Each row of a before or after table is a point. One or more steps were done to the points. Then noise was added and the rows were shuffled. The steps act on columns, c1 being the first. Write out the steps. A step turns or swaps two columns, mirrors them in a line or flattens them onto one, adds a multiple of one to another, or multiplies or shifts one. Angles are multiples of 10 degrees, from the lower column toward the higher: turns from -170 to 170, lines from 10 to 170 but not 90. Use the fewest steps. Two steps may share a column if one is a turn and the other turns, adds or multiplies; they go together, in the order done. Otherwise the lowest column goes first.

Before (8 x 3):
[[ 0.23  0.11 -0.36]
 [-0.01 -0.43 -0.26]
 [ 0.45 -0.30 -0.11]
 [-0.19  0.33 -0.15]
 [ 0.10  0.87  0.12]
 [-0.09 -0.38 -0.33]
 [-0.22  0.01  1.12]
 [-0.03 -0.23  0.17]]
After (8 x 3):
[[ 0.44  0.30  0.11]
 [ 0.22  0.15 -0.31]
 [ 0.10 -0.77 -0.47]
 [-0.19 -0.18 -0.35]
 [-0.04  0.49  0.05]
 [-0.01  0.07  0.25]
 [-0.23 -0.74  0.84]
 [-0.09  0.50 -0.02]]
Steps: mirror c2 and c3 in the line at 110 degrees

Before (13 x 8):
[[-0.18 -0.08  0.30  0.02 -0.04  0.55 -0.04 -0.42]
 [-0.25 -0.52 -0.05 -0.05  0.30 -0.49  0.16  0.11]
 [ 0.30 -0.48 -0.25 -0.23 -0.13 -0.68 -0.06  0.16]
 [-0.12  0.52  0.67 -0.40 -0.47 -0.08 -0.79 -0.31]
 [ 0.02  0.22  0.83 -0.55 -0.58  0.02 -0.21 -0.31]
 [ 0.32  0.24  0.80 -0.35 -0.46  0.10 -0.51 -0.10]
 [ 0.09 -0.53  0.15 -0.15 -0.29 -0.70 -0.09  0.41]
 [ 0.47  0.14  0.32 -0.23 -0.77 -0.51 -0.62 -0.24]
 [-0.56  0.00  0.32  0.25 -0.11  0.11  0.29 -0.18]
 [-0.06 -0.28 -0.37 -0.41 -0.26 -0.41  0.15  0.26]
 [ 0.54  0.42  0.35 -0.30 -0.54 -0.35 -0.58  0.35]
 [-0.05  0.40  0.45  0.07  0.06  0.24  0.44 -0.61]
 [-0.23  0.28  0.52 -0.18  0.25  0.26  0.15 -0.51]]
After (13 x 8):
[[-0.07 -0.28  0.48 -0.41 -0.24  0.26  0.14  0.26]
 [ 0.45  0.15 -0.14 -0.19 -0.74  0.61 -0.64 -0.23]
 [-0.13  0.54 -0.56 -0.41 -0.43  0.30 -0.80 -0.32]
 [ 0.30 -0.47  0.45 -0.24 -0.10  0.56 -0.07  0.12]
 [-0.19 -0.11 -0.50  0.02  0.00 -0.43 -0.06 -0.43]
 [-0.56 -0.03 -0.33  0.27 -0.12  0.02  0.30 -0.17]
 [ 0.01  0.23 -0.80 -0.57 -0.59  0.28 -0.23 -0.29]
 [-0.24  0.29 -0.58 -0.21  0.25 -0.08  0.14 -0.50]
 [ 0.33  0.24 -0.78 -0.38 -0.48  0.18 -0.48 -0.12]
 [-0.24 -0.53  0.22 -0.04  0.29  0.43  0.17  0.07]
 [ 0.54  0.39 -0.21 -0.31 -0.52  0.42 -0.58  0.32]
 [ 0.09 -0.52  0.08 -0.16 -0.29  0.70 -0.09  0.42]
 [-0.04  0.41 -0.47  0.03  0.04 -0.06  0.42 -0.59]]
Steps: turn c3 and c6 by 160 degrees

Before (10 x 11):
[[ 0.09 -0.62 -0.12 -0.15 -0.02  0.09 -0.35 -0.34 -0.36 -0.06 -0.21]
 [ 0.59 -0.61 -0.01 -0.35 -0.36 -0.35 -0.38 -0.03 -0.16 -0.02  0.54]
 [-0.14 -0.26  0.22 -0.63  0.39 -0.58 -0.03  0.05  0.61 -0.37  0.25]
 [-0.23 -0.60  0.00  0.00  0.03  0.39  0.31  0.28 -0.31  0.26 -0.25]
 [-0.31  0.03 -0.76  0.20  0.74 -0.01  0.57  0.27  0.29 -0.13 -0.21]
 [ 0.22  0.25  0.32 -0.86 -0.56 -0.01 -0.46 -0.29  0.09 -0.15  0.56]
 [ 0.35  0.27  0.44 -0.41  0.30 -0.43 -0.48 -0.17  0.18  0.07  0.64]
 [ 0.24 -0.54 -0.23  0.05  0.10  0.35  0.01  0.42  0.14 -0.11 -0.64]
 [-0.05 -0.70 -0.30 -0.11  0.06  0.44 -0.34  0.11  0.30  0.10  0.06]
 [-0.24 -0.49 -0.38 -0.16  0.18 -0.02 -0.33  0.56 -0.14 -0.05 -0.25]]
After (10 x 11):
[[ 0.22  0.25  0.33 -0.54 -0.54 -0.66 -0.46 -0.48  0.19  0.15  0.56]
 [-0.25 -0.61  0.02 -0.30  0.02  0.25  0.31  0.45 -0.62  0.56 -0.24]
 [ 0.09 -0.62 -0.10 -0.15 -0.02 -0.07 -0.35 -0.54 -0.72  0.24 -0.21]
 [-0.05 -0.70 -0.32 -0.40  0.07  0.19 -0.35  0.18  0.61  0.40  0.05]
 [-0.23 -0.49 -0.38 -0.07  0.17 -0.14 -0.34  0.90 -0.28  0.26 -0.25]
 [ 0.59 -0.61  0.00  0.04 -0.36 -0.50 -0.38 -0.05 -0.33  0.27  0.54]
 [-0.31  0.03 -0.76  0.16  0.74  0.14  0.57  0.42  0.58  0.17 -0.22]
 [ 0.25 -0.53 -0.25 -0.25  0.11  0.25  0.00  0.67  0.27  0.19 -0.65]
 [ 0.35  0.28  0.44  0.05  0.30 -0.60 -0.48 -0.28  0.37  0.37  0.64]
 [-0.13 -0.27  0.23  0.04  0.39 -0.85 -0.02  0.09  1.22 -0.06  0.26]]
Steps: turn c4 and c6 by 50 degrees; multiply c8 by 1.6; multiply c9 by 2; shift c10 by 0.30
